Each row is a point. Any point is a mix of the corners, with weights that add up to 1. It lies inside the corners' shape when no weight is negative. Is each point inside? If not, which corners have a negative weight?

Corners:
(1): 22; 31
(2): -85; 21
(3): 42; 2
Points:
-61; 12 -> outside (1)
71; 11 -> outside (2)
32; 6 -> inside
-47; 34 -> outside (3)
-53; 27 -> outside (3)

Corners:
(1): 9; -26; 87; -54
(2): -2; 15; -27; 1
(3): -89; -78; -52; 57
(4): 84; 30; -60; 110
(5): -16; 11; 6; 60
Points:
3; -8; 3; 20 -> inside
-2; -13; -30; 46 -> inside
50; 12; -41; 82 -> inside
-6; -30; 50; -23 -> inside
29; 46; -55; 44 -> outside (1, 3)
-10; 2; -19; 15 -> inside
-16; -26; 27; 26 -> outside (2)
-19; -37; 55; -51 -> outside (4, 5)
0; -21; -4; 8 -> outside (5)

Corners:
(1): 13; -51; -2; 23; -26; -59; -76; -13
(2): -57; -6; -3; 35; 73; 32; -44; 8
(3): -48; -67; -90; -13; -21; -70; -31; -20
(4): -25; 48; 88; -31; 35; 83; 31; 17
(5): -69; -92; -30; 46; 11; 131; 48; 67
(6): 48; 55; 24; -32; 39; 42; 35; 63
(7): 10; -70; -57; 9; 17; -18; -15; -68
(8): 27; 111; 59; 6; 16; 72; 21; 12
(9): 34; 47; 34; 26; 25; -68; 16; -15
Points:
-37; -34; -12; 56; -12; -46; -84; -8 -> outside (4, 6, 7)
-8; 8; -6; -4; 28; 20; 19; 10 -> outside (1)
2; 9; -1; -4; 26; -20; -24; -25 -> outside (5)
-9; 15; 36; -3; 7; 43; 17; 45 -> outside (2, 7)
14; 58; 36; -18; 18; -39; -32; -8 -> outside (5, 7)
-38; 67; 35; -10; 45; 63; 44; 48 -> outside (1, 7)
-39; 28; 13; 0; 19; 93; 31; 53 -> outside (1, 7, 9)
22; 41; 72; -12; 13; 54; 23; 14 -> outside (2, 3)
2; -14; -6; 0; 8; 15; 7; 14 -> outside (2)

Corners:
(1): -10; 83; 58; -21; -80; 11; 56; 46; -18; -38; -25; 66
(2): -51; 19; 0; 15; 32; -23; 32; 47; -46; 42; 65; -71
(3): 60; 68; -25; -34; -49; 52; -33; -57; 63; -51; 67; 26
(4): -76; -73; 70; 12; -90; -19; -58; 17; -42; 90; -49; 66
(5): -75; 90; -61; 57; -50; 63; -23; -2; 20; -16; -60; 21
(6): 53; 99; 23; 24; 71; 81; -60; -25; 17; -73; -35; 3
(7): 33; 13; 75; -107; 9; -52; -48; 30; 27; 68; -47; 21
(8): 25; 47; -79; 62; 32; -19; 59; -26; 37; 30; 49; -15
(9): -44; 70; -35; -9; 64; 12; 40; 15; -34; -70; 50; 45
(10): 19; -41; -35; -116; 105; 42; 0; -34; 48; -99; 32; -62
(11): -26; -47; 11; -93; -61; -7; 5; -65; -17; 77; -31; -13
(12): 32; 18; 50; -11; 92; 35; -30; -29; 70; 47; 76; -25
(13): -11; 10; -75; -14; -26; 52; 40; 20; -32; 46; 38; -27
Points:
14; 33; -7; -7; 10; 25; -11; -21; 25; -5; 21; 4 -> inside
-3; 34; 15; -11; 21; 11; -12; -5; 11; -8; 11; -1 -> outside (13)
-55; 19; -29; 10; -62; 7; 25; -23; -14; -36; 10; 39 -> outside (6, 7, 12, 13)
17; 20; -18; -14; 31; 23; -23; -30; 26; 11; 24; -15 -> outside (1)
-13; 1; -2; -27; -54; 12; -14; -6; -7; 14; -15; 9 -> outside (9, 12)
18; 15; 37; -50; 17; 36; -29; -8; -2; 0; 15; 2 -> outside (5, 8)
-22; 9; 14; -14; 14; 5; -9; -9; -4; 15; -17; -3 -> outside (3, 13)
-11; 26; 18; -43; -20; 3; 3; 17; -9; 5; -61; 35 -> outside (2, 3, 12)
-1; 50; 17; -38; 1; 66; -49; -21; 27; -37; -27; 35 -> outside (2, 8)

Corners:
(1): -44; -73; 72; -35; 59; -37; 1; -35; -71; -29; 32; 10; -44; 18; 36; -5; 4; -101
(2): -55; -3; -44; -27; -40; -23; 23; 22; 0; -65; -41; -28; 33; 29; 65; 19; -4; -61
(3): 65; -3; 92; 34; 56; -7; -32; 45; 14; 54; -82; -27; 50; -81; 8; 52; -4; -56
(4): 36; 69; 5; 5; -28; 11; 109; -18; 9; -35; -8; -22; 24; -3; -39; -22; 0; 3
(5): 41; -84; 25; 1; 6; -25; 61; 0; 80; -36; 0; -43; 2; -46; 63; 25; -47; -66
(6): -40; -24; -127; 36; -5; 71; 24; 73; 50; -78; -22; -60; -16; 6; -33; -26; 106; 51
(7): 21; 1; 9; -8; 8; -16; 28; 15; 74; -31; -30; -34; -15; 8; 87; -42; 38; 5
(8): 7; 53; -54; 14; -25; -2; -58; -38; 31; -52; 12; 24; 42; -7; 12; -15; 63; -11
(9): 36; -74; 53; -35; -54; 11; 4; 124; -19; -61; 7; -13; 28; -1; -3; 48; 11; 34
(10): -51; 24; 11; 38; -44; 2; 44; 0; -20; -22; 7; 0; 25; -47; 1; 45; -31; 14
(11): 34; -45; 15; -26; 56; 12; 3; -39; 3; 98; -58; -53; 6; -35; 28; -2; -57; 21
(12): 71; 53; 15; 115; -75; -19; -56; 27; 28; 21; 24; 25; 20; 31; -23; -25; 50; 5
(13): -9; -41; 49; 9; -31; 31; 15; 40; -26; -37; 33; 91; 26; 32; 51; -11; 15; -1
(14): 15; 108; 96; -36; 42; -63; 12; 8; -15; 69; -48; 24; 3; 123; -15; 76; -5; -15
(15): 40; 82; -52; 39; -56; 35; 61; -12; -34; -12; 43; 13; -14; -24; -25; -23; 130; -33
(16): -43; -63; 43; -39; -60; 28; -9; -47; -25; -56; -48; -44; -95; 116; -29; -10; -30; 22
(17): -161; -68; -52; 66; 23; 8; -103; -96; 5; -12; -30; 29; 96; -2; 33; -5; 96; 53
(18): -54; -16; -69; -33; -83; 3; 51; 105; 67; -70; -73; -1; -18; 10; -35; -2; 25; 87
(19): -21; 9; 56; -36; -28; -14; -21; 17; 24; 4; 27; -13; 20; 50; 9; 17; 21; -46
Points:
-13; -48; 6; 11; -13; 7; -3; 24; 20; -18; -25; -18; 8; -15; 27; 1; 15; -5 -> outside (4, 8, 14)
-5; -25; 15; 2; -16; 3; 0; 20; 9; -18; -7; 1; 12; 7; 22; 8; 19; -4 -> outside (4)
70; -2; 64; -11; -15; -12; 36; 3; 16; -7; -15; -7; -36; 22; 13; -15; -7; -9 -> outside (2, 6, 10, 17, 19)
-25; -22; 12; 1; 0; -7; -19; -4; 1; -10; -22; -13; 2; 16; 9; 12; 23; -7 -> outside (4, 13)
2; -4; 7; 1; 5; -6; 4; 7; 7; -13; -2; 0; 12; 6; 17; -3; 33; -23 -> outside (10, 16)
